Every row gives one point. Two turns around zero, p and q, are shown by what they do to some points. Where does a point land after both, in the order given? Backwards means that the second turn is done in reverse. Each puzzle has new turns, and all numbers are rounded.

Turn p:
[ 1.38 -0.48] -> [-0.05  1.46]
[-0.75 -0.08] -> [ 0.35 -0.67]
[-2.66 -0.49] -> [ 1.42 -2.30]
[-1.01  1.87] -> [-1.38 -1.62]
[ 3.03 -0.82] -> [-0.33  3.12]
Turn q:
[-0.99  1.15] -> [0.17 1.51]
[ 3.13 -0.63] -> [ 1.66 -2.73]
[-1.32  1.27] -> [0.04 1.83]
[ 1.41 -0.87] -> [ 0.32 -1.63]
[-2.24 -0.91] -> [-2.19  1.03]
Where do these land?
p, then q: [1.63 0.99] -> [-0.17  1.90]
p, then q backwards: [-2.96 -0.58] -> [ 2.97 -0.55]
q, then p: [ 1.32 -0.41] -> [0.95 1.00]

Turn p:
[-0.76  2.39  2.91] -> [-1.99  1.33 -3.00]
[ 1.87 -0.14 -1.93] -> [ 1.30 -2.29  0.58]
[-0.30 -2.36 -0.88] -> [1.36 0.65 2.04]
[ 1.54  0.32 -0.17] -> [ 0.87 -1.08 -0.76]
[-2.36 -0.20  0.07] -> [-1.55  1.39  1.14]
Turn q:
[1.99 2.05 1.36] -> [ 1.52 -2.73  0.51]
[-2.44 -1.76 -0.05] -> [-2.23  1.67 -1.13]
[ 0.00  1.59 -1.89] -> [0.21 0.32 2.44]
[ 0.45 -1.89  0.59] -> [ 0.50  0.74 -1.83]
Where do these land?
q, then p: [ 2.13 -0.86  1.48] -> [ 1.86 -1.80  0.87]
q, then p backwards: [-0.18  2.99  0.38] -> [-0.10  0.31 -3.00]
q, then p backwards: [-2.09 -0.98  0.53] -> [-1.39  1.64  1.00]
p, then q backwards: [ 0.14 -1.16 -2.39] -> [ 0.82  2.42 -0.75]

Turn p:
[-3.39 -1.56  0.18  0.77] -> [-2.01  1.16 -2.99 -0.51]
[ 0.84  0.52 -0.16  0.58] -> [1.07 0.05 0.34 0.29]
[ 0.43  1.56 -2.07  1.78] -> [ 2.60 -0.95 -1.29  0.86]
[-0.36 -2.41 -0.61  0.74] -> [-1.23  1.01 -0.93  1.86]
[ 1.18  0.92 -0.45 -3.26] -> [-0.79 -2.64  2.28 -0.52]
[ 1.30  0.97  3.12 -0.61] -> [ 0.35  1.39  2.59 -1.99]
Turn q:
[ 2.05 -0.74 -0.37  0.54] -> [-1.11  1.75 -0.92  0.12]
[-2.48 -4.69 -0.64  0.32] -> [ 0.75 -0.41  0.32  5.28]
[-2.34  2.15  1.15  1.52] -> [ 0.11 -1.63  3.10 -1.19]
[ 1.79  2.31 -0.17 -0.73] -> [-0.46  0.26 -1.08 -2.77]
[ 0.64  0.57 -0.99 -0.38] -> [-0.66 -0.30 -1.00 -0.58]
[ 2.07  0.16  1.08 -1.14] -> [ 0.85  1.78 -1.17 -1.23]
[-1.72  0.24 -0.06 -0.13] -> [ 0.52 -1.44  0.74  0.36]
Where do these land?
p, then q: [-1.24 -0.94  1.81 -1.12] -> [ 1.55 -2.07  0.37 -0.34]
p, then q: [-1.05 -3.72  0.53  2.41] -> [-2.60 -2.82  1.72 -1.83]
p, then q: [ 1.70  0.78 -0.99 -2.78] -> [1.76 1.91 1.08 2.07]
p, then q backwards: [1.61 0.19 1.55 1.49] -> [ 0.43 -0.75  2.54  0.27]
p, then q: [ 0.33  1.57 -1.15 -1.75] -> [ 1.05  1.33 -0.57  1.94]
q, then p backwards: [-0.90  1.00 -0.33 -1.00] -> [-0.30  1.39 -0.78 -0.54]
q, then p: [-0.45  1.12 -1.42  2.76] -> [-2.07  1.20 -1.54 -1.73]

Turn p:
[ 1.66  1.47  2.00  0.17 -2.00 -0.01] -> [-3.07  0.83  0.67 -1.29 -0.81 -0.28]
[ 1.11  1.77 -2.30  2.07  2.00 -0.63] -> [ 0.72 -2.79 -1.19  0.70 -2.53 -1.32]
[ 1.88 -2.68  1.42 -1.05  1.81 -1.89] -> [ 0.60 -1.06  3.15  0.41 -0.29  3.01]
[-2.04 -1.64 -1.96  1.67  1.14  1.71] -> [ 3.41 -0.30 -0.30  0.42  1.08 -2.13]
[-0.96  0.83  1.26 -2.12  0.39  0.35] -> [-1.22  1.10 -0.38  1.74  1.12  0.91]
[-0.89 -0.41  0.94 -2.24 -2.11 -1.82] -> [-0.76  2.15 -0.70 -1.01  0.62  2.75]
[ 0.19  1.65 -2.02  0.00 -2.76  1.85] -> [-1.30 -0.36 -2.59 -2.08  1.21 -1.88]
[-0.94 -0.98  0.65  1.51  1.53  0.45] -> [ 1.61  0.41  1.34  1.10 -0.40 -1.07]
Turn q:
[ 1.88 -1.65  1.05  1.82  0.17  0.55] -> [ 0.15 -0.70 -1.25  1.98 -2.05  0.91]
[ 2.54 -1.73 -2.17 -1.14  0.60  2.82] -> [ 2.02 -0.19 -3.35  1.83  0.66 -2.15]
[ 0.76 -0.85  0.60  1.94  1.84 -1.79] -> [-2.33 -0.66 -1.15  0.72 -0.79  1.92]
[-2.07  1.29  0.69  1.93 -1.47 -0.64] -> [ 0.31 -1.12  2.21 -1.80 -0.79  1.62]
[-1.02 -1.97  0.20 -1.01  1.79  0.96] -> [ 0.60  1.33 -0.87  1.51  1.86  1.20]
[ 1.29  2.71  1.40  1.27 -1.03  0.06] -> [-0.18  0.20  0.48 -1.81 -3.13 -0.49]
[-0.85 -1.57  1.24 -2.49 -3.19 -0.45] -> [ 0.91  0.42  3.57  2.17  0.63 -1.56]
[-1.44  2.98 -0.39 -0.40 -0.27 -0.70] -> [-0.48  0.45  1.21 -3.10  0.38 -0.41]
[-1.08  0.79 -2.62 -1.93  1.55 -0.81] -> [-1.00  0.26 -0.84 -1.49  3.22 -1.05]
Where do these land?
q, then p: [-0.56  0.84 -1.21  1.15 -0.75  0.27] -> [ 0.07 -0.49  0.82 -0.32  1.33  1.29]
p, then q backwards: [-0.37  0.05  2.97  1.16  2.52 -0.32] -> [ 0.57 -1.45  2.98 -0.98 -2.04 -0.56]
q, then p backwards: [ 2.48 -2.69  0.70  2.75  3.53  1.22] -> [-1.82  3.44 -1.78 -2.54  1.31 -2.99]
q, then p: [ 0.96  1.63 -0.19 -1.39 -1.85 -1.52] -> [-0.06  2.16  0.05  0.12 -1.11  2.31]
p, then q backwards: [-3.06 -0.58  0.36 -0.86 -1.77 -1.94] -> [-0.87  0.61  1.72 -0.49  2.72  2.39]
q, then p backwards: [ 0.55  0.13 -1.06 -1.05 -2.11  1.99] -> [-1.01 -1.03 -1.24  2.24  0.92  1.22]
p, then q: [ 0.02  0.61 -1.56 -1.76  0.44  0.30] -> [ 0.54 -0.92 -1.70  0.39  1.25  0.68]
